Each row is a point. Any point is a mix of the corners, with weights that add up to 1. It lies inside the corners' shape when no weight is negative. Say inside or outside, and name the corners with a negative weight.
In the rows, zero is written as 128.

Corners:
(1): [173 110 194]
(2): [180  95 123]
(3): [132  77 157]
(4): [ 55 184 148]
Points:
[146  94 169] -> inside
[108 148 165] -> inside
[141 114 184] -> outside (2)
[136  84 154] -> inside
[167 111 187] -> inside
[157  75 163] -> outside (4)

Corners:
(1): [ 43 174  78 163  72 162  46  95 155]
(2): [223 146 113  97 151  82 142  90  89]
(3): [211 101 153 151 158  13 148 135 102]
(4): [152 165 106 176 105 179 102 149 120]
(5): [ 67 180 136  84  71 187  77 134 146]
(6): [ 12 183  33 107  58 178 141 220 140]
(7): [210  18 150 107 157  40 146 124  81]
(8): [ 55 194  83 153 157 156 116 153 148]
(9): [ 99 121 135  86  48 136 148  54 130]
(10): [134 193  79 120 119 145 119 124 192]
Points:
[133 138 115 119 105 109 130 112 129] -> inside
[ 55 180  81 113  88 184 121 158 167] -> outside (1, 2, 3)
[105 145 104 128 127 128 126 131 129] -> inside
[ 93 143  75 115 104 131 122 112 136] -> outside (3, 4, 5)
[100 180  91 130 107 172  97 150 147] -> outside (3, 9)
[100 155 105 129  97 149 107 138 147] -> outside (2)
[117 137 110  96 103 139 138 130 107] -> outside (1, 3, 10)
[126 143 104 122 109 137 113 121 126] -> outside (3)
[140 132 121 114 123  93 127 119 122] -> outside (4)

Corners:
(1): [133 132 150 136 135 138 164 103 138 170 134 159 120 145 147 164  88 151
 127 162]
(2): [139 154 132 144 137 144 155 104 105 146 125 115 166 170 144 140 147 134
 148 127]
(3): [140 145 123 147 107 125 116 125 119 181 109 179 119 173 134  91 127 168
 120 106]
(4): [153 126 201 142  97 110 119 103 134 163 114 114  82 101  76 129 146 137
 138 110]
(5): [124 127 118 136 132 116 127 195 133 178 161 112 105 116 151 134 110 147
 156 123]
(6): [169 135 124 126 120 110 138  92 118 107 137 118  94  93 107 111 135 152
 177 122]
(7): [160 118 108 120 133 143 155  93 108 137 103 115  98  83  60 138 139 127
 109 112]
(8): [136 138  66 131 126 147 168 120 137  37 160 125 108 190 126 160 126 171
 108 136]
(9): [150 103 101  76 161 162 153 146 110 169 125 126 120 137 156 148 150 167
 108 102]
(10): [101 108 107 136 140 152 101 127 117 163 118 142 119 131 149 162 135 159
 132 127]
(11): [144  99 100 129 139 141 149  99 136 188 134 108 118 121 130  71 117  99
 122 126]
(12): [ 98 111  95  91 146 123 129 118 141 109 110 124 125 137 141 152 121 167
 171 122]
(13): [133 115 136 131 123 139 117 129 137 132 152 149 150  86 131 128 116 156
 137 114]
(14): [150 105 108 147 119 115 159 115 150 131 182 178 111 104 127 111 134  98
 126 181]
(15): [120 174 179 122 120 144 100 157 127 142 138 122  95 104 118 164 119 108
 144 142]
(16): [ 24 125 105 100 116  48  88 103  72  75 167  99 124  92 136 112 142 148
 115 141]
(17): [114 235 161 143 129  95 142 113 143 100 129 136  93 124 128 174 154 159
 113 104]
(18): [139 132 136 143  23 127 150 118  75 113 165 128 101  68 139  56 112  92
 138 249]
(19): [141 190 120  90  94 132 128  84 129 129 132  95 117 115 124 160 111 147
 187 115]
(20): [148 148 128 125 130 122  57 108 118 148 111 104 152 107 130 156 119 161
 121 124]
(21): [141 126  94 125 136 129 159  97 100 116 100 153 110 169 148 144 130 125
 116 113]
Points:
[109 136 129 137 136 110 117 125 136 138 137 142 100 133 134 148 124 146
 129 130] -> outside (2, 7, 9, 13, 18, 19)
[138 137 125 129 120 124 118 116 122 140 132 127 121 115 127 133 126 141
 129 135] -> inside
[121 140 129 121 118 127 128 110 119 138 134 123 116 121 124 132 128 135
 125 141] -> outside (5, 6, 13, 21)
[132 139 127 127 119 128 140 119 120 126 137 133 112 123 125 135 131 141
 141 132] -> outside (11, 20)
[126 139 116 122 118 117 121 115 114  99 129 138  99 118 117 141 143 139
 117 138] -> outside (1, 2, 5, 11, 13, 19)

Corners:
(1): [133 113 105 145 112 111 122 132 126 105  87 168 129 128  86 130 116 124
 108 133]
(2): [149 106 153 128 138  63 128 156 162 212  97 153 111 142 122 125 203 107
  94  89]
(3): [139 107  94 147 134 130  94 146 124  98 107 167 124 119 137 109 103  98
  82 127]
(4): [148  90 154 117 104 131  97 153 166 102  85 152 180 151 132 130 219 110
 106 124]
(5): [ 94 100 153 100 136  95 107  94 131  97 102 149 113 143 159 109 138  98
 109 148]
(6): [145 104 159 108 150 135 110 130 138 135  93  99 131 133 133 116  99  98
  96 142]
(7): [116 113 123 115 163 146  82 138  84  98  90 142 131 154 120 127 145 130
  95 131]
(8): [  7 150  88 121 145 121 158 127 176 138 204 117  86 124 101 146 132 148
 145 113]
(9): [134 104 133 115 162 120 119 128 113 131 144 163 101  81 128 111 106 164
 124 137]
(10): [116 123 116 122 157 121  98 121 134 100 137 102  90 150 129 142 110 132
 236 149]
(11): [124 117 148 108 164 108 136 125 131 133 104 127 108 162 139 126 117 144
 198  34]
(12): [123 189 132 130 124 135 147 124 141 130 145 145  86  59 110 150  92 174
 131 147]
(13): [141 125 108  99  79 150 106 159 120  93 112 134 146 155 107 151  98 125
 112 131]
(14): [131 127 155 194 131 114 128 149 104 145 103 162 161 139 128 120 100 139
  76 139]
(15): [149 130 162 115 113 152 126 155 187 111 102 152 141 125 105 232 137  89
  99 144]
(16): [ 41 132 111 137 122  49 104 232 104  82 156 128  64  37 119 105 135 110
 111 136]
(17): [147 155 133 101 144 131 171 135 102 100 123 106 123 148 141 129 116  97
  89 134]
(18): [ 97 110 114 129 103 126 134 108 126  75 114 138 108  99 136 153 170  92
 157 115]
(19): [147 116 138 156 108 135 140 187 164 113  97 124 117 171 146 176 136 164
 129 133]
(20): [133 111 146 131 107 132  96 132 140  84 133 119 139 146  97 164 161 104
  95  92]
(21): [109 108 145 156 133 142 115 149 103  91 112 171 111 133 129 108 132 122
  94 138]
Points:
[117 125 130 128 135 130 120 143 131 107 125 132 120 134 121 138 117 131
 118 130] -> outside (2, 18)
[108 128 128 128 137 116 127 136 131 124 124 132 114 131 121 133 126 116
 118 123] -> outside (4, 9, 19)
[134 102 128 131 122 139 106 136 137 111 104 148 141 147 117 148 149 115
 109 126] -> outside (5, 11, 12, 16, 17)
[113 128 125 130 129 123 124 144 127 111 125 137 110 126 121 137 118 127
 122 129] -> outside (4)
[118 113 137 123 139 114 104 143 117  93 123 135  99 105 143 108 160 115
 108 145] -> outside (1, 8, 11, 13, 14, 15)
[106 123 128 125 133 112 119 153 127 108 122 134 110 120 125 133 134 123
 128 118] -> inside
[133 120 146 125 132 122 120 142 133 116 109 137 124 133 132 138 135 126
 129 111] -> outside (1, 8)
[115 125 129 126 137 118 114 141 127 111 121 133 110 124 125 133 127 125
 133 133] -> inside

Corners:
(1): [ 95  75 155  55 162 106 133 211 160 166 140 131 116 115  88 102 110 112
 111  92]
(2): [ 95 156 133 149 123 177  97 170 107 105 122  92 134 192 176 118  77  85
 156  97]
(3): [158 176 150 122  57  41  78 147 162 164 206 175 206  72 143 104 102 200
  97 148]
(4): [141 117 155 141 143 134  77 111 146 185  87  83 152  99  75  78 202  89
  73  51]
(5): [172 118  71  88  87 167 176 140 175  99 128 182 155 132 155 169 113  93
 165 179]
(6): [104 123 172 125 128 172 147 161  98  81 121  85 146 136 141  78 184  97
  29 154]
(7): [ 32  50 156 106 124 163 126 130 113  87 171 145 111 174 117 181 115 164
 108 150]
(8): [ 85 176 135 140 132  54 167 141 194 176  98 162 137 106  66 100 129 156
  72 145]
(9): [ 87 134 186  91 187  70 160 100  84 129  88 174 202 231  52 175  99 176
 139  96]
(10): [ 89  81 123  66 161 205 191 185 148 160 110 113 170 226 115 137 161  80
 128  92]
(11): [213 164 208 203  46  52 142 103  54 158 155 113 138  97 128  33 101 164
 121 142]
(12): [132 149 141  82 111 151  44  69 135 155 115 154 169 154 148 111 153 103
  69 157]
(13): [142  77 185 115 146  95 142 119 128 150  97 124 105 218 100 129 146  98
 106 111]
(14): [143  83  94 174 172 157  88 184  47 209 155 162 161 153 159 154 117 116
 115  88]
(15): [163  34 160  79 167 216 131 218 179 118 123 122 123 146 188  90 201 112
 137 184]
(16): [ 71  58 146  57 133 147 135  49 173  85 159 160 166 214 128  83 165  71
 148 106]
(17): [ 61  54  67 109 186 170 171 199 145 158 112 154 139  96 192 226 102 153
 116 134]
(18): [134  67 151 177 141 171 140 108  78 157 190 179 149 129 168 178 104 136
  96  85]
(19): [127 130 140 121 159 121 124 175 119 205 183  89 163 160  85 164 117 116
 130 130]
(20): [182 119  71  95 126 170 148 221 119 179 184 150  55  66 158 131 171  96
 185  41]
(21): [131 121 125 100  93 152 130 125 145  87 154 111  74 125 133  67 124 141
  91 117]
Points:
[145 143 116 112 148 137 108 173 135 193 140 146 166 140 111 128 133 118
 122  92] -> outside (6, 7, 11, 13, 16, 17)
[104 141 143 123 133 104 105 139 125 145 123 145 162 142 111 141  96 161
 114 146] -> outside (6, 10, 13, 16, 18, 20)
[128 106 132 115 134 151 130 147 126 142 136 140 146 148 140 128 140 119
 117 126] -> outside (1)
[124 104 130 106 138 123 121 160 123 172 148 152 168 134 115 172 128 130
 104 110] -> outside (2, 8, 11, 15, 16, 21)

Corners:
(1): [161 122 151  84  67 162 137 147 105 179 113 164  89  96  91 128 130 122
 116 137]
(2): [103  86 155  88  93  78 103 115 153 188 129 202 101  87  90 173 119 193
 110 175]
(3): [113 123 140 177 102 128 136  97 184 147  98  95 123  91  70  72 149  58
 105 157]
(4): [127  90 168  86 124  86 140 125 153 159  92 144 169 104  84 106 203 129
 148 164]
(5): [114 191 136  91 165 171 156  75  98 107  83 106 150 110  98 176  76 171
 155 130]
(6): [114 158 135 153 155 102 131 170 187 126 163 105 133 108 137 122 172  35
 127 197]
(7): [ 77 124 132 161 160 153 137  92 149 110 139 145 185  69 126  69 202  75
 142 118]
(8): [104 173 149 106 120 152 109  83  92  59  34 166 117 188 176 161 114 126
 185  82]
(9): [127 240 120 126 170 127  90 113  96 110 113 116 101 154 113 161 134 156
 152  72]
(10): [ 98 143  61 159 141  95 182 104 127 135  81 117 155  36 166  81 132  98
 148 111]
(11): [ 94 159  93 132  92 107  70  86 132 118 104  89 187 116 133 138 121 146
 133  92]
(12): [133  68 152  92 139  59 116 148 113 175 104 178 142 106  96  79 131 102
  95 168]
(13): [152  39 108   7  90  53 127 141 145 149 133 196  83  89  53 177  99 201
  87 154]
(14): [ 88 147 148 134 160 112 160 133 149 122 108 101 149 102 122  68 138 162
  92 135]
(15): [114 122 128  76  85 121 135  98 102 144  98 239 130 183  78 171 160 156
 105 116]
(16): [120  73 199 152 154  68 166 162 185 169 171 151 128  95 122 140 171  80
 138 145]
(17): [174 106 123  85 104  87 130 114 111 189 138 125  85  99 128 133 196 111
  92 171]
(18): [101 113 106 177 131 144 100 120  95 113  65 170 115 191 108 132 127 184
 157 103]
(19): [ 51 123 124 108 126 133 129  97 107 131  99 129 111 219 120 119 117 155
 211 116]
(20): [135 153  72 102 149 134 134  78 171 112  88 152 166 141 162  54 111 156
 178  78]
(21): [148 141 132 169  79 100 156 119 138  89 135 134 112  98  93 102 165  92
 147 147]
Points:
[115 128 119 119 115 122 127 100 120 131 106 149 125 122 112 127 130 133
 143 119] -> outside (4, 6, 14)
[121 121 124 101 119 100 129 121 139 134 109 148 128 118 105 131 123 144
 130 131] -> outside (7, 17)
[121 136 126 117 133 102 122 131 118 130 119 125 124 111 124 131 137 115
 127 135] -> outside (2, 3, 4, 15, 20)
[112 135 122 119 132 119 132 106 136 129 107 146 138 110 122 115 139 131
 142 123] -> inside
[120 147 123 119 131 126 136 108 128 132 102 133 132 110 114 121 129 130
 139 124] -> inside
[127  84 120  98 113 103 150 105 157 171 116 155 143  64 102 122 146 163
  98 140] -> outside (6, 8, 9, 12, 19, 21)
[123 134 113 123 125 108 128 104 115 127  91 148 127 140 110 130 138 138
 144 110] -> outside (1, 2, 6, 7, 14)

Corners:
(1): [ 77 138 139  15 111  75 114 118  94 220 128 100  48 125 158 117 131 173
 100 144]
(2): [178  95 156 142  88 122 114 181 127 104 113 140 137 124 138 201 111 191
 166 150]
(3): [ 55 183 105  13  80 110 155 142 127 193 118  57  62 173 197 105 105 165
 123 112]
(4): [ 84 200 138   7  54  39 127  99 112 198 168  83 114 156 168 127  90 165
 114  97]
(5): [ 76 191 134  65  39 103  67 163 113 169 146  92 100 193 150 134 105 139
 119 110]
(6): [109 103 187 121 115 153 131 114 148 176 127  87 122 127 120 108  93 132
  98 216]
(7): [122 145 139 195 131  77 101 112 168 172 101 100 117 145 178  71 110 107
 121 185]
(8): [129 153 120 206 147 144 112 134 137 160 118 125 118  91 128  35  75 153
 100 195]
(9): [158 161 137 195 164 163 100 173 133 119 148  77 171 151 171  82  91 133
  94 186]
(10): [146 153 139 115  96 127  85 118 143  80 130 102 120  88 114 131 135 147
 143 152]
(11): [132 103 148 168 150 137 164 134 125  72 115 160 141 128 133 183 158 142
 143 129]
(12): [217 115 166 196 104 133 179 124 148 157 122 159 144 123 139 160 145 105
 109 143]
(13): [ 66 157  97  11 111 116 106  99 135 208 149  90  57 160 163 130  90 158
 145  79]
(14): [128 119 160 116 104 145 144 141 113 169  75 104 165  94  94 146 159 183
 151 124]
(15): [143  81 131 148 135 109 148 148 129 104 119 141 159  63 104 123 121  85
 142 139]
(16): [196 120 175 154 174 159 136 162 115 126 123 134 163 140 107  86 163 178
 186 160]
(17): [166  80 125 170 101 133 126 122  79  85 146 105 142 131 118 155 148 142
 138 138]
(18): [119  99 169 175 117 142 137 165 125 129 184 114 115  73 146 142 175 118
 148  97]
(19): [190  91 194 219 148 145 154 174 136  61 100 104  89 118 101 181 125 108
 151 104]
(20): [131  85 183 138 122 145 117 136 143 124 105 153 143  92 165  90 150 170
 136  74]
(21): [143 133 169 147 119 188 167 151 103 123  87 135 139  89 172 156 134 111
 200 116]
Points:
[169  92 156 184 150 145 136 134 139 113 111 134 137 105 127 120 120 125
 132 167] -> outside (3, 4, 5, 14, 18)
[143 112 157 155 124 141 145 142 125 123 116 123 133  95 133 134 127 140
 133 140] -> outside (5, 7, 13, 16)
[120 128 141 116 114 124 124 139 123 138 125 108 121 123 137 128 121 143
 136 131] -> outside (12)
[128 123 146 137 124 127 134 137 126 126 123 125 121 125 139 140 129 144
 135 135] -> inside
[137 134 148 129 106 127 124 144 119 138 122 110 122 132 139 138 132 153
 140 123] -> outside (6, 15)

Corners:
(1): [ 91 131 111 142 135  86 123  70  86  65 154  70 117  96 103  73 153   8
  68  86]
(2): [ 58 146  97 118 143 146 173 102 116  69 144 173 177  99 152  71 145 154
  47 142]
(3): [125 204 114 151 124 161 109 175 114 127 166 197 115 183  80 140 117 183
 133 145]
(4): [112  68 176 106  93 104 148 111 170 124  85 133 128 185  75 111 178 116
 120 162]
(5): [ 93 195 211  73  43 107 173 116 124 140 174 158 168 179 131 100  88  61
  88 143]
(6): [226  15 158  58 133 139 149 249 180 134  52 154 147 139 110 151 102 245
 140 204]
(7): [ 35  70  76 147 133 147 111 152 101 146 146 146 120  98 143  69  92 104
 142  91]
(8): [107 179 184  84 150 140 117 199 136 222 161 117 140 131 115 163  45  72
  59  56]
(9): [108  80 132 154  73 113 134  96  85 126 185 169  88 174 215 116 117  73
  86 101]
(10): [ 79 138 119 134 157 129 147 120 127 101 145 158  53 139 134 134 114 137
 113 121]
(11): [146 163 103 100 116 200 142 204  92 103 173 156 156 122 117 164  93 201
 140  80]
(12): [115 159 142 132 112 117 112  69  87  92 111 143 162 103 129 114 162 152
  84 179]
(13): [ 91 135 137 126 152  86 148  88  81  81 130 134 138 166 126 174 144 110
 129 145]
(14): [128 115 113 122  40  94 162 158 148 172 138  91 116 112 212  71 137  18
 111 182]
(15): [123 160 226 102 132 149 161 159 135 190 158 174  85 155 120 148 170  65
 160 135]
(16): [ 67  96 205 174 113  94 108 147  89 105 141 120 146 145 218 114  97 100
  98 103]
(17): [106 229  76 141 122  39 129 138 147  94 155 165  92 134  71 102 177 151
 156 170]
(18): [119 100  91 158 144 110 158 136 137 122 206 107 142  89 148 101 110  89
 181 159]
(19): [131 151 156 106 149 131  61 130 154  74 101 189 159 139 116 175 166 127
 135 197]
(20): [ 94  52 148  95 151  93 144  87 143 140  67 100 132 167 128  54 142 107
 118 133]
(21): [125 130 106  67 174 133  50 206 135 141 196 113 168 167 116 119  96 179
 100 163]
Points:
[136  95 140 119 124 119 113 165 138 120 109 150 112 146 122 119 144 156
 139 161] -> outside (2, 5, 8, 13, 18)
[ 96 140 137 129 122 116 128 130 118 123 157 136 131 134 140 112 125  97
 115 133] -> outside (6)
[120 141 121 115 138 115 135 135 131 117 136 142 120 137 114 124 143 128
 113 143] -> outside (5, 7, 16)
[ 97 137 130 127 122 110 134 131 125 122 164 135 137 138 133 113 128  89
 130 138] -> outside (6, 10, 12)

Corners:
(1): [155 124 151 146  84 122 124 107 120 137 134 112 122 156  91 134 134 146
 137 121]
(2): [116 127 117 195 139 113 150 136 112 105 155 110 146 128  87 121 143 166
 153 133]
(3): [202 157 156 139 133  87 128 175 112 143 121 108 173 121 140 144 109 142
  70 123]
(4): [133 150  66 132 124 117 108 105 123  58 127 145 174   7 216 141 164 160
 111 130]
(5): [157 138 133  85 123 155 149 137 146 137 156 100 121  63 129 183 143 111
 117 132]
(6): [151 117 117 147 133  94 151 117 135 137  53  55 190  91 133  95 107 131
 113 129]
(7): [ 94 108 109 161  88 169 129 113 120 134 149  65 134 124 129 176 112 133
 143 121]
(8): [105 121 130 146 138 188  85 130 130 121 105 111 185 106  74 117 124 128
 121 147]
(9): [157 118 126  74 114  77 157 173 199  61  93 143 121 128 135 129 132  85
 121 178]
(10): [143 136 116 127  74  81 176 151 136 130 116 101 114 153 105 125 123 109
 134 110]
(11): [147 164 164  95  72  71 174  90 209 135 158  76 110 134 117 105 101 141
 159 124]
(12): [ 72  88 128 114 104 175 106  81 148  85 133 148 141 122 127 144  87 146
 126 101]
(13): [122 164 154 113 132 164  74  75 128 133 122 142 128  44 146 126 101 112
  89 126]
(14): [149 125  93 158 132 147 102 105 166 122 139 108 146 107 112 129 143 109
 129  81]
(15): [103 103 134 128 110 141 165 111 143  98 164 105 154 171 155  80 122 113
 124 151]
(16): [135 172 115 129  85  35 138 114 105 134 149  99 202  87 138 101 120  90
 144  95]
(17): [109 128 122  81 145 126 131 116 133  73  98 127 147 119 132 106  96 124
 116 170]
(18): [112 123 170  91 113 209  77  85 162  73 106 159 145 119 152 127  86 115
 146 106]
(19): [ 90 123 128 110  82 132  87 114 146  75 112 122 117 121 184 120 129 106
 101  55]
(20): [117 152 114 128 113  78 154 124 160 127 139 118 106 188  85 183 151  94
 129 104]
(21): [144  84 124  85 108 112 178 167 168 165 122  68 115 174 149 120  84 128
 137 166]
Points:
[129 140 134 124 103 111 134 110 127  99 128 116 164 100 139 114 116 147
 124 117] -> outside (7, 9, 13, 14, 20, 21)
[110 139 117 112 116 111 131 106 149 109 127 107 141  86 142 133 117 132
 125 134] -> outside (1, 3, 10, 14, 15, 18)
[122 132 123 123 107 120 123 119 141 106 125 113 138 114 141 132 128 120
 120 108] -> inside
[119 132 133 119 104 130 132 113 135 109 145 121 133 118 142 139 115 135
 129 119] -> outside (6, 8, 9, 14)
[126 133 122 116 109 124 127 116 148 111 125 108 145 107 142 133 117 116
 123 119] -> outside (1, 2)
[125 125 125 124 111 118 133 130 146 105 124 113 134 125 132 127 123 123
 126 124] -> inside

Corners:
(1): [102  54 122  76 128 141 181  56 131 172 141 157 160 105  39 133 217 175
 119 155]
(2): [ 71 105 105 174  99 115  57 143 118  84 163  56 155  85 170 142 120  76
  94 162]
(3): [113   7 161 118 155 104 127 121 213 134 108 110 177 142 111  36 219 189
 153  15]
(4): [ 79  85 175  82 111 171 111  74  66 157 146 165 104 149 175 209 101 105
 107 117]
(5): [119 135  97 140 114 119 160 113 120 175 113  78  89  70  51 150 129  74
  61 112]
(6): [111  65 117 139 115  78  82 140 107 116 163 142 105  75 145 105 180 154
 200  97]
(7): [107 146  71 133 131 162  96  65  77 145 134 141  69  91 196 129 143  28
  97 174]
(8): [177 114  99 159 232  69 132 139 138 117  85 101 208 194  93 160 186 154
  53 138]
(9): [160  57  89 212 191 123 191  92  97 233  91 130 170 120 102  50 133 170
 125  66]
(10): [165 115 156 121 162 182 116  88  90 218 118 164 166  69  72 115 120 171
  75 139]
(11): [111 162 113 184  70 145 106  85  64 194 172 115  76 100 154 163 107  77
 134 166]
(12): [179 161 113 104 165 170 119  85 164 108 135 144  80 149  75  87  67 126
 112 112]
(13): [165 133 130 116 221 144  85 142 184 143 118  26 101  81 159 192 103  76
 131 193]
(14): [108 110 132 180  69 103  68 126 113 118  66  89  91  68 136  58 147 122
 138 152]
(15): [147  68  89  75  84 106  87 181 179  99 164  55 114  90 151  77 212 180
 157 118]
(16): [160 177 139 124 214  88 111  89  91 167 155 106 128 127 138 102  64 145
 158  98]
(17): [ 91 189  60 160 135 143 186 116 154 174 119  94  97 125  57 157 149 145
 129  91]
(18): [ 80 143 121 129 197 126 210 100 119 211 147 169 114 108 107 193 133 111
  53 185]
(19): [209 186  60 138  86 120 102  89 137 110 114 151 171  71  94 189  75 124
  41 158]
(20): [122 140 125 147  94 205 213  89 100 181  66 130 124  79  94  94 155  45
 100 102]
(21): [102  16 118  89 174 128 193 186 199 231 127  93 176 207 121  31 163 161
 220  25]
Points:
[122 111 117 125 150 134 132 107 133 158 129 109 123 102 115 141 143 119
 115 146] -> inside
[127 126 121 120 156 121 126 110 119 160 141 110 132 112 125 140 134 127
 123 122] -> outside (9, 12, 14)
[145 125  94 127 100 114  97 119 146 121 133 105 145 106 101 108 146 146
 106 128] -> outside (4, 6, 9, 13, 18, 20)
[158 131 106 146 154 113 100 118 127 120 108 104 141 108 118 136 132 128
  93 128] -> outside (1, 11, 18, 21)
[152 124  93 159 107 135  84 135 153 120 114  63  98  52 132 105 146 105
 119 133] -> outside (1, 4, 8, 16, 18, 21)
[112 116 118 141 149 150 136 115 129 164 118 100 109 118 127 127 132  99
 103 129] -> outside (1, 6, 16, 19)
[122 118 116 131 139 137 132 101 120 160 131 118 121 116 115 141 134 123
 117 128] -> inside
[130 126 112 139 139 134 123 102 118 149 123 117 118  97 119 135 139 114
 106 139] -> outside (21)
[117 130 110 143 131 121 141 122 132 168 129 101 125  95 103 132 152 128
 121 129] -> outside (4, 7, 9, 12)
